Every row gives one point. Two turns around zero, p and q, are shown by what they do to some points. Write where each new point lands after one turn and then the other. Backwards means that the second turn is done in reverse. Each puzzle has new turns, and all numbers are rounded.
In the rows, 128 means zero.

Turn p:
[140 144 126] => [134 141 142]
[116 162 109] => [106 160 141]
[161  98 113] => [168 131 104]
[ 96 116 129] => [101 115 111]
[ 95 112 139] => [102 104 114]
[161 137 151] => [157 120 156]
Turn q:
[165 129 117] => [166 123 121]
[149 112 106] => [149 122 102]
[ 84 146 141] => [ 88 148 148]
[114 124 147] => [110 119 140]
Where do these land?
p, then q: [121 105 148] => [124 110 103]
q, then p backwards: [157 152 104] => [168 126 109]
p, then q: [ 93 107 134] => [102 132  96]
p, then q: [126 170 127] => [112 132 167]
q, then p backwards: [143 106 127] => [129 103 137]

Turn p:
[187 118 121 117] => [170 119  92 103]
[ 87 123 124 105] => [ 90 124 152 115]
[129 150 142 134] => [135 152 133 136]
[ 91 119 144 146] => [113 121 161 153]
[146 130 109 138] => [133 125 101 133]
Turn q:
[ 88 127 125  95] => [ 85 125 124 100]
[135 128 156 127] => [140 132 152 118]
[119 138 114  89] => [112 133 104  96]
[143 139 119 167] => [145 140 127 167]
[150 138 114 173] => [152 139 123 174]
[133  98 140 117] => [134  99 139 114]
Where do these land?
p, then q backwards: [139 141  94 133] => [124 138  92 119]
q, then p: [ 70 131 119 114] => [ 79 130 162 135]
q, then p: [159 102 135 135] => [161 105 119 122]
p, then q: [110 126 153 141] => [138 136 158 134]
q, then p: [162 139 140 117] => [149 140 107 105]

Turn p:
[117  89 155 120 132 138] => [106  96 135 134 157 117]
[112 138 124 139 171  98] => [145 155 104 152 141  97]
[140 104 123  83 124 100] => [136 130 139  84 163 114]
[ 94 145 166 162 123 186] => [ 84 112 135 191 110 159]
[127 125 101 130 126 145] => [134 121 108 121 124 150]
[129 137 109 173 127 124] => [135 127 102 140  88 120]
[171 136 139 124  95 117] => [140 123 168 100 102 124]
[118 137 125 118 112 122] => [115 143 130 115 126 133]
[146 141 112 103 143 122] => [158 145 133 116 142 137]
Turn q:
[112 107 152 107 139 136] => [106 128 150 124 150 149]
[143 144 156 125 107 119] => [147 136 152 102 115 124]
[114 166 114  90 135 115] => [133 146  94  90 152 130]
[125 140 141 154 143 138] => [120 155 134 143 113 124]
[138 123  93 110 105 115] => [148  93 103 117 134 123]
[152 159 115 147 145  85] => [135 143 111 117 119  69]
[ 94  85 149 141 112 152] => [ 96 107 154 145 111 170]
[145 100 104 150 138 163] => [137 115 126 184 129 134]
Where do these land?
q, then p: [106  91 141  97 157 150] => [120 118 109 184 153 134]
p, then q backwards: [141 134 160 141 123 122] => [144 112 146 151 130 121]
q, then p: [148 161 150 120 102 110] => [141 141 171 101 139 132]
p, then q: [114 110 128 126  97 113] => [109 117 116 103 142 144]
q, then p: [129 102 105 116 137 113] => [131 116 100 128 145 108]
q, then p: [145 152 100 170 121 177] => [146 116 127 121  56 142]
p, then q: [114 146 112 126 158 111] => [145 146 102 132 123 102]

Turn p:
[135 162 141 129 128 105 109 121  96] => [140 152 109 119 159  96 117 119 128]
[144 141 166 134 117  97 114 140 170] => [143 117 150 113 127 113  75 132 160]
[101 122 128  79 130 102 112 104 129] => [ 80 110 112 105 141 115 128 102 142]
[137 136 113 159 108 122 108 126 141] => [154 120 116 147 107 110 112 124 128]
[ 79 114 149 119 142 121 115 139 106] => [ 85 121 136 121 150 107 125 142  97]
[142 135 158 124 150 142  89 149 138] => [136 117 121 124 160 147  85 147 121]
[140  79 114 131  99 169 141  73 141] => [132 105 146 152  97 168 151  66 111]
[113 152 105 140 129 156 178 133 117] => [123 177 129 138  99 141 160 145 121]
[124 117  99 130 160 102 170 125 122] => [114 132 138 144 131 120 178 145 160]
[148 127 131 115 118 118 126 147 115] => [147 122 125 101 137 124 134 133 129]
[145 123 105 147 127 175 147 152 132] => [155 136 127 142 102 167 145 153 110]
Turn q:
[153 109 109  95 102 134 104 100 146] => [141  93 132 102 136 140 105 100 162]
[117 126 159 169 101 125 134 135 125] => [125 122 135 160  87 140 126 147 110]
[149 144 144 112 142 141 119  87 147] => [126 106 163 128 147 111 125  92 126]
[121 145  95  94 125 146 137 136 159] => [121 153 151  90 147 146 127 122 154]
[122 158 151 160 129 103 118 105  84] => [121 115 109 140 100 113 144 110  70]
[ 96 105 124 113 127 126 158 149 139] => [103 144 124 126 125 130 139 161 162]
[140 119  89 141 153 125  88 107 121] => [137 130  92 133 158 135 104  88 120]
[141 118 151 134  98 100 154 142 152] => [145 128 144 140  82 121 138 140 157]
[ 99 150 143 137 164 128 109 169  89] => [117 158 106 124 140 102 121 164  75]
[141 107 115 124 138 153 157 150 117] => [144 131 124 134 157 143 150 158 143]
Where do these land?
q, then p: [141  96 151 123 124  98 117  95 130] => [131  85 143 147 110 107 134 107 140]
q, then p backwards: [137 135 152  94 139  96 121  93 139] => [115 113 132 125  97  78 122 106 127]
p, then q backwards: [ 97 150 103 161  93 122  99 152 108] => [125 135 163 140 142  83 103 153  93]
q, then p: [149 144 107 111 148 156 131 154 141] => [131 148 122 121 164 154 113 143 151]
q, then p: [120  96 126 133 138 138 102 156 128] => [139 108  98 140 132 126 114 159 125]
p, then q backwards: [147 139 129 148 116 146  94 102 130] => [152 121 116 160 135 119  94 119 130]
q, then p: [138 134 144  88 114 130 162 150 131] => [126 125 157  84 125 140 121 146 151]
p, then q: [132 141 118 133 153 151 148  93  95] => [116 149 145 144 141 142 166 108  98]
p, then q backwards: [100 122  89 154 113 157 107 129 137] => [115 122 152 174 113 105 119 123  99]
p, then q: [ 88 133 154 165 140 127 162 132 124] => [119 143 137 136  86 106 130 149  85]
q, then p: [158 119 137  99 130  88 165 151 146] => [148 126 150 101 104 125 117 130 186]

Turn p:
[103 139  94 149  93  86 131 140 128 133  95] => [136 177  99 110 140 121 144 160 127 157 103]
[124 141 121 151 148 155 165 125 122 133 141] => [125 143 148 141 159 131 144 102 121 122 154]
[142 116 164 111 122 175 135 134 114 112 166] => [104 103 152 157 100 130 119 118 102  99 160]
[163  83 135 122 147 162 119 127 104 124 148] => [135  86 118 149 105 137 128  86 100 111 139]
[149 111 154  91 142 146 145 112 124 105 128] => [108  98 150 116 100 156 132 109 126 108 135]
[128 167  97 122 119 104 135 158 118 141 111] => [152 176 134 115 144 131 118 144 119 122  99]
[114 103 137 112 114  96 101 136 173 165 133] => [154  91 131 114 123 107 117 172 132 169 117]
[131 148 126 158 153 148 143 148 134 114  95] => [116 145 143 148 155 124 157 107 140 115  99]
[ 87 113 108 119 102 102 122 119 141 146 109] => [138 132 104 112 136 142 138 174 133 164 126]
[171 121 149 141 137 136 152 117 123  98 158] => [111 123 145 120 100 107 135  80 121 110 151]
[122 161 106 136 112 108 117 106 132 163  98] => [141 163 119 123 146 141 104 137 152 168 111]
[122 147 156 160 135 132 125 133 104 128 113] => [ 91 139 121 143 153 115 116 115 125 124 113]
[102 131  96 115  98 107  79 118 166 129 125] => [162 131 101 130 110 122 123 181 169 148 125]
[134 109 150 105 169 134 123 118 109 103 171] => [122  83 126 113 123 127 116 107 123  80 158]
Turn q:
[148 112 118 107 146 102 131 155  97 160 138] => [145 118  91 108 138 127 131 101 125 142 170]
[121 123 100 163 113  96 169 124 118 116 152] => [129 110 120 150  90 127 174 149 130 117 156]
[ 98 165 162 100 107 116 122 150 101 119 107] => [124 122 133 107  95 153 103 114  81 158 108]
[130 147 111 139 168 124  99 155 151 143 159] => [ 90 154 118 110 122  94 121 105 158 127 150]
[121 101 124 130  96 143 141 123 113 107  92] => [149 108 123 154 134 147 114 157 101 110 114]
[126 114 140 115 119 153 101  96 120 127 149] => [118 135 148 143 160 160 130 107 135 120 117]
[105 159 124 116 166 127 104 117 164 167 135] => [ 98 140 119  97 131  98 134  92 160 136  92]
[149 119  96 144 164 152 127 140 111 161 114] => [131 154  71 129 156 112 127 136 143 127 139]
[114 138 161 144 146 137 145 130 116 131  94] => [120 126 116 112 132 134 121 165 117 162 106]
[147 102 148 153 120 143 112 148 156 117 141] => [114 126 158 153 149 107 104 142 138 132 152]
[106 106 116 106 116 144 163  90 159  86 161] => [141 103 165 146 106 163 138 137 178  91 111]
[102 136 153 103 107 126 127 145 155 148 145] => [122 103 146 135 110 121 108  92 138 155 112]
[168 160 118 125 104 127 142  97 107 107 100] => [175 165 140 126 122 138 152 145  94 117 115]
[157 110 121 146 118 101 110 123 122 101 105] => [137 127 143 122 145 114 136 150  92  99 151]
Where do these land?
q, then p: [141 141 145 132  80 143  98 103  98 145  95] => [102 146 109 136 166 151 107  77 117 119 108]
q, then p: [127 103  98 121 126 131 165 131 127 123 136] => [148 132 131 139  98 107 159 116 126 131 135]
p, then q: [177 120 176 109  97 158 108 121  79 113  90] => [ 96 118 119 182 138 151 125 136  74 103  71]
q, then p backwards: [ 90 105  99 135 172 136 130 131 126 114 160] => [102 134 146 117 139 133 109  87 119  77 119]
q, then p: [132 135 145 124 152 115 137 103 122 168 141] => [145 120 160 107 147 156 134 120 128 151 137]
q, then p: [143 127 138 131 146 111  95 141 128 155 112] => [144 118 115  93 149 143 104 129 133 116 133]
p, then q backwards: [155 171 130 125  83 133 108 143 108  89 147] => [127 170  82 142 119 152 116 159 147  92 130]
q, then p: [141 112 116 153 141 121 140 102 158 128 127] => [126 124 150  98 132 104 158 130 125 121 115]
q, then p: [ 89 108 139 136 140 111 154 114 161 115 150] => [115  95 139 127 116 119 170 161 115 152 128]
q, then p: [125 166 134 142 118 163 124 174 131 124 139] => [130 157 112 153 139 106  89 155 143 149 124]
q, then p: [135 166 127  99 133 131 107 121 148 138 100] => [118 139 126 105 117 157 101 127 153 130  96]
q, then p backwards: [109 118 115 139 139 103 156 138 117 114 116] => [111  95 131 106 116 118 114 127 131 108 139]
q, then p: [101  93 102 118 138 107 143 143 162 137 154] => [140 102 112 109  98 109 167 145 141 150 151]

Turn p:
[109 118 140 151 101 109 108 138 127 119 154 103] => [138  93 142 163 131 139 120 155 120 142 139 118]
[119 115 141 117 108 116 135 159 142 135 142 137] => [140 128 158 141 127 138 147 150 135 121 130 147]
[107 112  96 156 109 131  92 166 155 117 163 129] => [119  91 109 171 132 172 129 161 141 119 131 156]
[143 148 138 111 151 174 146 107 107 133 122 127] => [128 155 119  86 140 136 121  92 100 126 130 119]
[120 133 149 122 135 111 105 168 136 122 137 122] => [135 129 143 148 162 126 122 151 139 133 142 150]
[116 132 100 117 127  99  95 105 146 148 109 136] => [102 136 111 127 111 122 126 152 171 154 117 116]
[123 105 135 162 136 109 124 161 159 133 125 113] => [161 114 126 172 140 129 128 131 159 117 124 135]
[140 100  86 108 135 103 125  99 112 130  99 156] => [ 97 128 112 107  97  93 133 134 143 130  79 130]
[131 138 117 140 112 117 132 145 131 159 154 107] => [161 132 117 142 108 144 129 152 122 143 143 136]
[134 123 139 123 163 155 141  89  94 127 138 147] => [121 120 125  86 135 124 128  81 103 147 111 129]
[154 162 140 137 144 142 152 110  97 108 115 156] => [108 143 125 111 122  99 122  78  98 124 148 137]
[165 137 163 126 122 181 135 112 102 124 115 126] => [127 154 148 108 131 140  92  86  88 113 127 115]
[116 128 117 118 119 108 132 158 145 112 131  83] => [151 119 119 141 146 121 134 175 132 106 144 116]
[131 127 114 102 127 100 143  90 168 124 115 136] => [119 123 131  95 101 109 141 136 174 117 134 108]
[110 141 143 130 132 163 154 112 100 129 101 143] => [112 153 132 122 136 128 151  87  98 129 123 106]
Turn q:
[107 155 136 115 104 100 139 125 114 124 111 137] => [ 97 157 141 112 132 130 136 118 108 138 109 142]
[127 114 111 117 135 132 119 133 135 132 165 145] => [145 129 102 131 125 127 105 126 132 149 152 131]
[124 158 124 117 145 121 123 135 148 137 119 140] => [138 144 137 110 149 146 120 135 144 140 115 132]
[140 129 104 111 131 127 127 136 134 142 113 127] => [150 133 131 128 129 114 125 136 137 140 106 135]
[131 118 124 134 107 137 114  81  91  56 119 113] => [129 156 127 147  93 121 164  70 110  82 141 115]
[152 116 136 122 120 143 126 145 135 132 131 139] => [140 104 137 140 121 131 122 128 134 137 134 149]
[150 100 136 127 184 122 115 136 127 141 120 139] => [158  95 109 136 178 122 132 124 141 124 128 127]
[ 45 131 128 123 105 116 113 134 137 147 107 137] => [ 83 144  90  87 116 145 101 134 118 123  83 134]
[130 133 137 116 128 143 184 145 146 123 133 109] => [135 106 158  93 110 124 145 148 116 149 141 117]
[101 128 138 123 101 145 111 135 147 111 124 126] => [116 127 127 108  96 146 109 117 132 111 122 140]
[147 132 138 136 124 147 151 101 132 132 113 134] => [128 115 148 146 119 144 151 123 129 140 118 107]
[140  98 122 225 117 120 129 133 126 128 155 121] => [ 81 110 101 169 117 113 152 162 168 104 174 118]
[148 159 123 109 176 145 130 132  90 137 114 134] => [177 141 136 138 168 145 149 143 101 126 118 130]
[151 121 134 117 115  94 112 122 130 151 169  91] => [117 132 148 146 141  84  81 130 124 130 152 116]
Where do these land?
q, then p: [119 112  95 146 114 157 127 102 155 116 105 140] => [129 139 123 138  92 146 129 140 139  89 135  92]
p, then q: [109 142 152  94 145 121 127 142 137 127 151 122] => [151 106 133 113 158 138 117 136 118 151 147 129]
p, then q backwards: [154 111 118 160 104 141 104 135 163 119 104 146] => [132 123 138 155  96 144  73 113 143 131 121 127]
p, then q: [130 162 132 102 122 147 117 118 106 132 149 118] => [149 141 121 132 136 136 101 144  88 130 131 138]
p, then q: [128 120 143 147 119 106 170 152 137 172 131 126] => [111 118 175 163 125 130 152 136 143 153 143 132]
q, then p: [113 149 112 115 143 126  96 128 114 124 128 101] => [105 134 114 122 145 104 101 135 120 120 154 136]
q, then p: [128 150 116 116 139 151 115 110 115  75 144  88] => [123 111 141 101 120 115  92 137  91 114 177 122]
q, then p: [115 111 152 109 106 110 153 173 104 152 125 137] => [110 138 145 137 133 112 162 132 119 159  83 156]
q, then p: [127 133 116 177 133 136 119 112 133 107 113 161] => [132 122 103 126 115 156 156 108 135  93 150 113]
p, then q: [118 102 138 114 112 112 128 138 109 150 168 122] => [128  86 138 148 138 130 134 142 112 138 117 160]
q, then p: [153 137 113 137 125 100 125  92 163 101  87 146] => [141 138 133 112 114 126 140 100 174 118 158  81]
q, then p: [131  98 168 130 132 116 149 130 124 163 111 128] => [143 116 131 141 150 115 147 122 134 139  75 119]
q, then p: [140 136 108 116 171 142 135 132 103 127 148 129] => [155 132 105 113 120 115 105 123 107 124 134 161]

Turn p:
[132 144 106 149 129 134 103 134 162 131 158 119 113 126] => [111 160 116 151 139 134 126 109 144 108 105 145 115 134]
[103 129  85 146 135 125 103 150 114 134 132 142 106 128] => [112 119 144 152 126 162 129 141 167 113 119 152 124 122]
[ 94 149 104 135 145 123 131 141 149 112 145 168 112 113] => [113 128 131 167 108 162 120 129 116  83 130 140 130 122]
[ 90 171 111 136 113 125 126 121 132 134 146 130  88 120] => [ 98 143 110 146 140 172 143 138 132 100 115 126 157 130]
[152 128 135  97 170 143 136 126  92 111 110 103 145  95] => [113  77 110 127 101  72 139 138 129 142 132 116 126 127]
[109 108 146  81 145 152 114 133 118 130 108 102 148 111] => [118  92 137 109 118  85 134 105 135 135 145 141 165 125]
[164  98 139 134  75 144 147  98 108 123 129 138 156 148] => [173 146 150  90 154 108 146 146 110 143 118 105 109  99]
[174 128 140 119  79 100 135 133 137 132 100 134 140 158] => [168 160 142 106 145 116 101 162 111 158 118 122 129 153]
[162 132 158 160  83 138 141 141 126 150 116 143 146 136] => [167 149 132  95 124 143 125 131 105 161  86 125 117 125]
[132 112 160  90 166 147 119 142 112  89 126 106 117 133] => [100 108 124  94  98  85 140 126 131 116 164 140 122 146]
[103 130  84 142 143 134 142 119 161 147 129 140  83 118] => [ 86 126 152 172 149 165 126 113 125 110 118 118 124 136]
[102 151  96 129 163 121 117 106 128 172 162 163  99 132] => [ 79 128 115 175 151 172 123 132 123 129 140 152 125  92]
[163 109 153 152  73 102 116  97 135 132 117 149 151 119] => [182 142 122  94 162 128  88 135 117 131 103 106 116 109]
[122 118 130  84 157 133 142 145 115 111 142  94 166 117] => [140 101 117 142 108  76 158 116 128 130 159 143 141 137]
[ 95 159 105 155 152 128 119 115 147 124 115 131 124 152] => [102 158 132 159 106 155 116 119 152 126 139 109 139 118]
[129 102 157 116 150 108 144 140 102 108 119  79 139 126] => [145  95 109 106 115 101 145 119 145 143 165 115 124 162]
[150 107 166 150  97 120 141 135 139 137 120 134 145 142] => [170 143 134  93 132 137 117 115 109 149 120 122 113 137]
Turn q:
[104 156 131 131 106 160 119  92 118 130 120 105 103 150] => [135 112 149  90 148 102 139 126  99 163 132 103 127 128]
[129 162 153  94 101 139 113  93 121 124 149 137 136 154] => [135 152 138 107 131 118 112 147  89 155 173 117 142 135]
[140 142 120 101 114 156 100  90 134 118  92 108 145 139] => [130 137 147  76 112  88 138 130 128 140 159 139 114 132]
[116 120 144 158 156  76 148 131 156 126 114 148 127 108] => [131 121 111 134 125 169 108 140 125  89  93 135 101  98]
[159 110 103 132 141  93 155 143 114 141 147 106  97 114] => [137 113  97 164 130 129 136  99 134  87 121 102 120 154]
[122 106 133 120  90 158  95 108 111 126 132 135 121 142] => [115 148 144 115 113 126 143 121 123 182 138 113 124 145]
[124 130 140 114 133 104 149 183 168 131 106 142 121 129] => [134 128 131 147 140 137  79 120 132 107  96 174 121 137]
[ 96 147 105 112 110 176 108 105 122 144 130 136 127 144] => [152 131 152 109 144 103 134 131 139 184 146 116 136 118]
[113 121 148 130 100 156 112 112 132 116 120 108 141 180] => [ 95 155 139  88 138 101 128 137 112 162 117 123 138 136]
[148 138 128 158 176 111 122 164 155 125 136 144 134 140] => [125 137 105 163 154 131 141 151 127  99 108 169 120 110]
[140  95 108 126 143 138 164 121 136 113 168 119 121  86] => [121 108 141 161 122 141 135 148 168  97 135  89 124 152]
[130 114 146 126 176  89 115 160 136 124 105 161 108 123] => [130 135 107 141 147 179 125 113 130 106 118 176  98 122]
[126 135 135 128  90 150  93 105 132 165 137 108 144 122] => [120 115 116 120  98  92 121 138 120 179 145 116 124 121]
[127 112 133 134 174 103 160 170  97 120 148 102 134  75] => [100  81 109 163 132 165 130 107 157  75 135 126 154 123]
[117 116  90 129 132  92 142 137 111 121 141 127 150 123] => [130 147 120 146 123 131 124 102 152 100 127 105 141 102]
[148 138 123 160 130 102 141 169 127  97 122 148 120  93] => [131 117 147 171 109 151 141 116 114  86 104 152 131 116]
[137 135 137 124 102 173 139  94 104 155 109 141 147 156] => [155 138 124  82 110 113 142 147 124 167 128 122 163 147]
Where do these land?
p, then q backwards: [108 110 118 142 133 116 120 140  94 102  86  98 131 145] => [123 101 106 104 128 169 147 101 124 134 129 126 144  93]
q, then p: [166 143 132 105 159 134  89  93 141 152 113 143 112 134] => [105 131 132 150 150 142 147 169  99 124 128 163  92 144]
p, then q: [131 145 124  98 139 139 149 109 147  98  79 127 112  98] => [ 68 141 118 106 124 121 118  89 119 126 121 117 140 103]
p, then q: [160 112 140 104 163 132 131 156 103 164 149 115 113  97] => [157 155 105 128 137 170 129 104 162 146  97 107 112 138]
p, then q: [120  93 134 133 140 155  89 156 152 145 153 168 122 143] => [153 131 159 121 123 184 132 153 107 160 152 134 108 130]
p, then q: [ 98 157 145 168 120 147 151  94 157 123  99 114 149 136] => [116  93 131  91 104  72 127 134 115 124 152 104 141 116]
q, then p: [117  92  90 160 107 132 141 114 120 123 150 119 145 104] => [150 139 125 124 139 126 134  90 137 128 109  92 154 167]
p, then q: [104 150 130 147 144 132 160 144 118 131 145 128 101 166] => [143 112 151 132 150 114 123 145 126 153 111 105 171 141]
p, then q: [134 143 150 111 124  77 149 115 152 150 108 141 132  89] => [106 150  94 124 121 108 184 103 149 142 142 132 134 114]
p, then q: [108 125 147 126 117 149 156 156  93 145 130 163 148 153] => [145 113 127 139  93 147 118 137 132 148 135 130 173 169]
p, then q backwards: [148 118 121 114  85  99 139 115 146 157 147 102 133 117] => [124 148 116 122 147 139 143 143 126 148 141 135  90 177]
p, then q: [163 113 115 112 125  96 106 124 138  96 152 113 149 130] => [137 152 118 166 144 127 138 120 102  92 129 137  96 120]
q, then p backwards: [109 158 121 110 130 127 115 124 123 150 154 122 137 146] => [132 125 135 106 131 106 125  90 129 143 128 124 153 138]
q, then p: [154 163  98 160 105 143 102 150 150  90 138 129 114 139] => [152 106  91 108 106 178 118 149 113 141 136  99 112 141]
p, then q backwards: [ 99  97 156 129 128 143 121 131  85  94 117 139 121 123] => [123 138 132 125 146 138 140  87 114 115  94 110 148  89]
